Each row of a before or after table is a point. One or more steps were done to the points. Then noise was added and the rows were shuffled. The steps act on columns, c1 being the first. Write out the steps. A step turns or swaps two columns, mirrors them in a line or flattens them onto one, adds a multiple of one to another, or multiplies or shifts one. Angles are multiples of 10 degrees, from the lower column toward the higher: turns from -170 to 170, lines from 10 to 170 but not 90. Use the fewest steps. Two steps may share a column if one is a turn and the other turns, adds or multiplies; they go together, in the order done. Otherwise the lowest column goes first.

Before:
[[ 67  46]
 [-48   5]
 [ 10  -8]
 [-14  34]
 [-32 -49]
 [-15  19]
 [-20  51]
 [-20  13]
 [ 35  32]
 [ -7  37]]
After (10 x 2):
[[ 18 -15]
 [ 51 -20]
 [ 35 -17]
 [ 49  65]
 [  5 -49]
 [ 13 -19]
 [ 32  34]
 [-48 -31]
 [ 36  -4]
 [ -8  11]]
Steps: swap c1 and c2

Before, 12 rows:
[[-16  19  64  37]
 [-19  38  44  16]
 [ 39   9  64 -35]
 [-25 -27  34  50]
 [ 22 -27 -21 -23]
 [  1  10  51   7]
 [ 32 -16  37 -33]
 [ -4 -22  65  48]
 [ 34  27 -22  21]
 [ 18 -34  61  32]
 [ 20  34  -3 -29]
 [-12  51 -17   7]]
After:
[[ -1  24  64  49]
 [ 34  12  40 -35]
 [ 41  49  44 -35]
 [ 25 -32   0 -22]
 [-23   0  41  49]
 [-17  56  35  37]
 [-14  28 -45   5]
 [-18  57  10  14]
 [  0  41  31   5]
 [ 33   5 -33  21]
 [ 16  14  69  33]
 [ 22  26 -24 -31]]
Steps: turn c2 and c3 by -40 degrees

Before:
[[-44 -18  -8   4  42  -6 -11   2]
 [-16   2   7  -9  -1 -41 -10 -28]
 [-28 -34  38  -4 -35  15  45  21]
 [  3 -34  23 -14  -2  18  47  39]
 [-37  -2 -35 -12 -26 -45   4  -9]
 [ 33 -42 -38  18  12  37 -26 -27]
 [  6   0   0  12  35  21  29 -40]
 [  9  45  29  12 -16 -27 -34 -34]
 [ 11  24 -11 -17 -23  30  -8 -33]
 [ 39 -16  17  22  24 -13 -19   9]
 [ 39 -33   9  13  44 -40 -43 -34]
 [ 21 -15  27 -15  38 -22 -22  -2]
 [ 12 -40  38 -23 -30  23 -18  10]
 [-44 -44  30 -46   0 -13 -16  39]]
After, 14 rows:
[[  4 -19 -36 -15 -60  19  47  39]
 [-29 -31 -39  -5 -65  16  43  22]
 [  6   1   1  12  94  20  28 -41]
 [-43  14 -14   3  35  -8 -10   1]
 [  7 -35  39  12  37 -27 -33 -33]
 [ 38 -15 -19  21   9 -12 -21   9]
 [ 12 -30 -47 -22 -46  23 -19  11]
 [ 23 -26 -21 -15  41 -22 -20  -3]
 [ 31  44 -33  18  55  37 -27 -25]
 [-19  -9  -1 -11  43 -39 -11 -28]
 [ 43  -3 -36  14  95 -41 -44 -35]
 [-39  33   3  -9 -12 -46   3 -11]
 [-42 -24 -49 -47 -60 -13 -17  39]
 [ 10   7  27 -16  26  32  -4 -35]]
Steps: turn c2 and c3 by 100 degrees; add -1.5 times c8 to c5

Before:
[[  5  -4   4   3   4  -8   8  11  -6  -8  12]
 [  5  -1 -12  10 -16   7   6  -8   3 -11  17]
 [  9  -7  -5   5   8  48 -13   6  -2 -11   6]
 [  2   3 -13   3  10  -9  11  14   4 -13 -10]
 [ -4   9 -10   4   3  13  11  12  -2  -2  17]
 [ 12  -3 -15 -13  11  -9  10   1   0  -9   4]
 [  7  19   3   9   1  -6  14  -7   4 -13  11]
 [ -5   3  -2  -2 -12  11  -2  -5 -35 -14 -15]
 [  7   5  -3 -13 -17  29  -8   5   3  -8 -15]
 [ -6  -9  -4  -8   9  -7   7  -7   7  -9   9]
 [  2  -1  -7   7   9   3 -20  -4  -9   9  19]
 [ -5   5  -6   8   0  -5 -19  -8  -3   4  15]
 [ -1  -5 -13   7   8  -2   8   8  -1  37  -2]]
After (13 x 11):
[[  9  -4 -12   1   6 -16   7  -1  -5  -7  -7]
 [-13   2   6  -3 -12  21  -1  -1 -35 -14   7]
 [  0  -5  -4   7   7  -5   7 -16  -2  37   0]
 [ -9   3  -9   4   9 -17  11 -18   4 -13   1]
 [-16   5  -5 -13 -17  58  -7  -3   2  -7  -3]
 [  4  -6  -5   4   8  95 -14  -7  -2 -13 -10]
 [ 18   9  -9   5   3  27   9 -14  -1  -2   1]
 [  9  -8   7  -8  10 -14   6  -2   7  -9   4]
 [  3  -3   4 -14  11 -18  10 -15   0  -8 -11]
 [ 15   6   8   9  -1 -10 -20  -3  -3   4   3]
 [ 16  -1  13  10 -15  14   6  -9   3 -11  -8]
 [  8  19   6   8   1 -12  14   5   4 -13 -10]
 [ 18   0   6   8  10   7 -20  -5  -7   8  -6]]
Steps: turn c1 and c11 by -100 degrees; turn c3 and c8 by 110 degrees; multiply c6 by 2

Before, 13 rows:
[[-27 -30 -38  26  11 -10 -36 -24  24  13  29  23]
 [-12  41 -17 -15  24 -11 -29 -10 -35   8 -17  -4]
 [-13  -7  52 -10  -8  -7 -41 -17  20  53  23 -35]
 [-13  35 -29  16 -14  15 -68   6  31 -31   4 -14]
 [-31 -68   3  31  28 -36 -12 -14  33  15 -46 -42]
 [-14 -35  -9  11  11  16  46 -63 -27 -31 -11 -16]
 [ 34  -2  -2   1 -38  49  -3   4  -5  39 -29 -18]
 [ 30 -43 -12   1  24   6 -21 -28 -14 -49  38  15]
 [ -5 -39   5  45 -14 -33  -6  -7  17  -1  -6   1]
 [  4 -35 -46   5  -8  -3  58  29 -26 -11 -19 -40]
 [-58  20  35  -4  33  42  -5 -20  20 -15 -16  16]
 [ -6 -17  28 -36 -39  -6 -14   0  42  27 -36 -28]
 [-26  47  -6   3  95 -17  44 -58  -3   8 -22 -13]]
After:
[[-60  20  37 -33   2  40  -6   2  14 -17 -17  15]
 [ 37  -3  -1  37  -4  50  -3  -1  -6  40 -28 -15]
 [-12 -35  -9  -9  12  15  46  -8 -38 -30 -11 -18]
 [-26 -30 -37  -8  27 -11 -34   4  19  10  30  23]
 [  6 -35 -48   8   4  -4  59  -4 -20 -11 -19 -39]
 [-12  41 -16 -24 -11 -13 -32  -7 -37   6 -20  -5]
 [-31 -68   1 -21  34 -36 -15   3  31  16 -45 -43]
 [-26  46  -3 -95  20 -20  44  -4 -12   9 -24 -13]
 [ -4 -37   7  23  44 -33  -4   4  15  -1  -4   3]
 [ -5 -17  29  32 -42  -5 -15   5  42  26 -36 -28]
 [-13  -6  50   7 -10  -8 -41   0  17  56  22 -36]
 [-13  35 -26  17  15  16 -68   5  33 -33   5 -16]
 [ 30 -45 -11 -24   5   6 -20  -2 -19 -49  37  16]]
Steps: turn c4 and c5 by 80 degrees; flatten c8 and c9 onto the line at 80 degrees

Before (13 x 18):
[[  7  20 -24  36 -56 -11  66  56  11  16  34   1 -46 -23 -32 -41   3  10]
 [-40  -5  47 -15 -27 -19  16 -35  29   5  -6 -23 -18  34  56 -28  44   0]
 [-41   3  -1   7 -48  -4  -3  -8  35  66 -14 -26 -12   5 -54  -2  46 -39]
 [-37  20 -14  16 -40 -24  11  30  23  28  54  61 -50 -27 -39 -43   4  35]
 [-33  26 -35 -23 -19 -20 -23  26 -15  46   0 -50 -28  60  25 -20  64 -32]
 [ 25 -19 -12  -8  36 -30  30  -8 -24 -26  12 -19 -16  20 -30  41 -35  23]
 [  7 -69  70 -38   5 -67  57  29 -43  55 -57  60  14  -8  26  19  26 -12]
 [-42 -39 -37 -19   9 -25  25 -26  21   0 -42  34 -13  13  43 -23 -27 -46]
 [  6 -65 -22   4 -37 -25  47 -13   1  28  15  63  -8 -12  37  -7  17  16]
 [-30 -18 -51  -5 -36  -1  51   6 -37   1 -54  75 -30  31  60  34  -8   7]
 [-27  -6 -52 -15   2  45 -15 -22   3  21 -10 -38 -22 -36  44  48  52 -13]
 [ 14 -41  50 -20  24  60  -1  15 -33  39  93  58 -23  48 -10 -29   2   6]
 [-10  43 -20 -36 -44 -26 -19  21 -36  10  11 -51 -33  57  56  27 -29 -16]]
After (13 x 18):
[[-74   2   0   5 -48  -5  -8 -10  19  21 -63 -20 -16   3 -50  36  45 -37]
 [-25  21 -23  32 -60 -14  65  54  39 -36 -22   1 -47 -26 -31  -3   5   9]
 [-73 -40 -37 -17   8 -23  22 -25  30  40   9  24 -17  13  42  14 -30 -45]
 [-68  -3  49 -14 -28 -18  13 -37  37   9  -9 -13 -19  32  56  17  45   2]
 [-26 -71  69 -39   7 -64  54  27 -32  67 -42  44  15  -7  30 -32  24 -14]
 [-41  44 -22 -32 -46 -22 -22  21 -40 -10 -14 -33 -33  54  57 -23 -29 -17]
 [-59 -14 -49  -7 -33  -4  50   8 -45  56  11  51 -25  30  59 -22  -4   6]
 [-64  20  -9  16 -40 -26  13  31  49 -52 -39  43 -51 -28 -42   8   3  36]
 [-24 -67 -26   4 -42 -25  45 -13   2 -11 -33  41  -7 -11  36  -2  18  15]
 [ -4 -19 -14  -7  39 -32  26 -10 -48 -12  21 -15 -15  20 -30  -7 -32  22]
 [-58  -2 -51 -16   2  45 -13 -17 -48  15 -18 -30 -26 -34  46  19  52 -15]
 [-15 -41  51 -21  26  62  -2  10  15 -83 -52  39 -24  45 -11 -40   4   7]
 [-63  26 -34 -22 -21 -20 -22  29  14   8 -44 -35 -29  64  23 -18  63 -31]]
Steps: shift c1 by -30; turn c9 and c16 by 70 degrees; mirror c10 and c11 in the line at 140 degrees; multiply c12 by 0.7

Before (10 x 24):
[[  4  -3  23  11 -12   5 -48 -63   4 -20  19 -11 -21 -45  -6 -18 -42  20
   -2   9  22  -5  12  35]
 [-57 -24  53  55 -46  24 -16 -52 -17  11 -10  59  32 -50  15  50  31  14
   38 -64  44  26  -9  52]
 [ -1   4 -22 -42  12  10  24  37  44  -2  -6  -4  -9   1 -27 -15 -10 -18
  -40  10  -6 -36  15  -8]
 [ 19  41  31  -4  13  25  10 -22  37  21  -7 -38  -5  44   9 -39  -6   6
  -21  11 -15  -2  38  15]
 [ 46  -9  30   9 -16   9 -11 -28  11  32  29 -14 -38  30  15 -33  -7 -17
  -47   0   2  15  42 -11]
 [ -3 -17 -38  11  14  27  14  45  15  21 -29  22  17  43  30 -32   6  -4
   24  35 -45 -10 -32  -9]
 [ 14  19 -20  -8  12 -31   6  27  11  14 -14 -27  -7  24  -9  10  -3   3
  -33  59 -55 -55  -4  -5]
 [ -2 -18  61  46 -34  44 -44 -41   0 -15  11  11 -35 -14   3  -4 -13  39
  -23 -34  -6 -17   4  54]
 [-22   7  64 -37  -8 -40  -9  40   1 -45 -95  24  14 -24 -18  43  71  24
   58 -47  17  34 -36  -2]
 [ 22  24 -24   5  59 -31  30  36  44 -75 -14  -1  44 -14  11  37   9   6
   28 -64 -44  56 -83   2]]
After:
[[-23  -9  -2   9 -16  13 -10 -27  -1  32  32 -33 -40  33 -44 -34   7 -13
  -44  -8   4  19  41  -7]
 [-28 -15 -78  11  18  21  11  43  16  22 -29   0  13  38   9 -34  -6  -6
   25  20 -44   3 -29 -13]
 [  5  -8 -17  13 -13   8 -49 -64   5 -20  19 -21 -21 -41  -3 -17  39  24
    0  36  24   0  15   9]
 [  1  22 -61  -6  11 -30   9  26  43  11 -14 -46  -9  30 -14   7   2  -2
  -31  35 -54 -39  -5 -17]
 [ -1 -22  23  45 -34  48 -41 -44  12 -15  10  18 -36 -14   5  -7  15  38
  -22   7  -8 -14   6  26]
 [ 26   3 -63 -37  11   9  21  32  56  -1 -10 -72  -6   3  -1 -16  11 -18
  -37   2  -6   0  11  -6]
 [ 25   5  30 -39 -12 -39  -7  35 -21 -44 -99  21  11 -17  23  43 -70  22
   61 -36  20  21 -33  10]
 [ -6 -23  10  59 -49  21 -18 -49 -26  10  -9  84  29 -51  57  49 -30  13
   35 -16  47  10 -10  33]
 [-14  41 -11  -1  14  26  10 -24  27  20  -2 -91 -10  41 -14 -37   8   5
  -21  17 -17  26  37   2]
 [-13  25 -61   2  59 -32  29  31  -1 -75 -14 -68  42 -12 -20  38 -11   5
   28 -46 -43  72 -81  15]]
Steps: mirror c1 and c15 in the line at 130 degrees; shift c3 by -40; add -1.5 times c9 to c12; turn c9 and c22 by 40 degrees; multiply c17 by -1; turn c20 and c24 by -40 degrees; multiply c24 by 0.4

Before:
[[ 33  39 -45  -6  24   0 -29  10  22  13  -2   4  27  18  -8 -95 -11 -13
  -17  32  79 -15  27   1 -34   0  38 -16  48   2 -24 -14]
 [ 61 -14 -41 -27 -16  17 -34   4  -8 -19  19  33   8  -3  27 -57 -10 -42
  -32  14  32 -38   3  41 -47  -2  47 -15  42 -15   0  14]
 [-48 -50  -2 -15 -24 -17 -34  38 -13  57  47  70   5  -6 -43  27  19  58
   23 -26 -21  14  10  -4  21  80 -60  70   9 -22  37  27]
 [-14 -36 -15 -12  31  41  21 -22  -8  -5  -5  23   0  -9  15  18  -2  24
  -22 -29 -19  38  27 -53  15  47  24   8 -11  33 -10   2]
 [-32 -50  -8  -8   1  13  32  23  -6 -32 -37   9 -29  -7  34   6   6  22
  -19 -15 -22  42  45 -12   6  19 -10  -1 -28 -16  -1 -51]
 [ 41  33 -39  11  18   1 -15 -41  33  20  15  14   4 -10   4 -16 -22  -8
   21  29  33 -30  32  21 -13 -21  17  16  56 -19 -54 -17]
 [ 76  11 -69  -7   8 -34 -17 -17  -2 -16  33  19   0  17   4 -61 -24  -5
  -35  21  18  -3  40  25  -6  -9   2 -39  30  41 -53 -20]
 [-23  -9   6   3   6  33  44 -16  16 -47  -4  13 -20  59  39 -16  39  45
   22   7 -51  32  30 -39  10  26  51   7 -31   0  19 -17]
 [ 17 -42   7  -3 -17   4  78   8 -17   0 -63  27 -10  27  25 -12  30   2
  -21 -12 -19  21  -2  -3  30  27  29  -3   8  14  24  -3]
 [ -6 -33   2 -29 -47 -26 -36  32  -7  71  -2  78  42 -25 -27 -10  20  27
    9  -4 -44  23  -4 -26  -3  34 -12  68 -34 -46  -4  34]
 [-30 -11  -7   3  30  26  52 -24  -3 -55 -21  18 -25   4 -30  12  36  14
  -27  17 -38  45  11 -31   7   2   6 -10 -32   8  45  -2]
 [ 25  21 -49 -32  54 -13 -13   0 -39  -1  19  -1  43   9  -4 -38  -2  -6
    5  29  16 -14  25  53 -22  13  20   6  34   1 -61  -6]
 [ -4  16 -49  11  10 -29  15  -7  22 -12  42   1  16 -18  17 -57  43 -14
  -23  21  26 -35  26  -7 -19  -1  49   6  41  -3 -49   2]]
After (13 x 32):
[[ -2  19 -50  11   9 -34  16  -4  18 -11  45   5  19 -14 -11 -58  44  -6
  -25  21  25 -35  26  -3 -19   0  42   1  39  -1 -49  -1]
 [-28 -13 -10   1  32  25  53 -26  -3 -50 -20  18 -35   4  16  11  39  14
  -24  15 -39  48   9 -33   9  -2   6  -8 -29   9  44  -3]
 [ 76   8 -69  -6   8 -33 -16 -16  -3 -14  29  17   5  18   1 -63 -24  -1
  -38  20  17  -4  40  28  -5 -13   3 -35  30  43 -52 -21]
 [ 41  34 -41   9  15  -3 -15 -39  30  20  14  13   6 -10  -1 -17 -21  -9
   19  29  30 -30  36  18 -15 -20  15  14  55 -20 -53 -18]
 [-16 -35 -15  -8  31  38  18 -25  -9  -5  -7  22  14  -8   5  15  -3  25
  -20 -34 -18  37  25 -55  17  45  25   7 -11  37  -9   4]
 [ 61 -15 -44 -24 -18  17 -30   4  -8 -18  19  35  28  -2  -3 -62 -10 -41
  -34  17  32 -37   2  40 -47  -4  48 -14  39 -12  -2  11]
 [-44 -47  -3 -12 -23 -15 -32  38 -15  60  47  70 -34  -8 -18  24  19  59
   21 -25 -23  16  10  -6  21  82 -56  69   9 -18  39  28]
 [ 16 -39   9   0 -12   0  79   8 -18   3 -60  26  18  31  21 -13  29  -1
  -20 -13 -22  21  -4  -4  30  28  31  -3   9  12  27  -4]
 [-22 -10   6   4   6  35  43 -19  12 -50  -5  16  30  61  31 -14  38  44
   22   5 -50  31  34 -36  13  25  50   9 -32   0  17 -12]
 [ 35  40 -45  -4  24  -3 -31  10  26  13  -1   2   2  15 -32 -93 -11 -16
  -14  28  79 -18  25   1 -36   1  42 -18  51   5 -24 -13]
 [-10 -30   4 -28 -51 -23 -37  28  -6  69  -4  79  -8 -26 -52  -8  18  28
   10  -8 -42  24  -5 -22  -2  32 -10  67 -34 -44  -3  33]
 [ 25  24 -47 -31  56  -9 -11  -1 -37   0  18  -1   6   9 -41 -38  -3  -6
    5  27  17 -14  22  56 -24  16  17   9  34   2 -63  -7]
 [-33 -53  -9  -3  -3  15  31  27  -6 -31 -37  11  23  -5  38   4   9  21
  -19 -14 -22  43  44 -13   7  17  -9  -1 -30 -16  -1 -49]]
Steps: turn c13 and c15 by -70 degrees
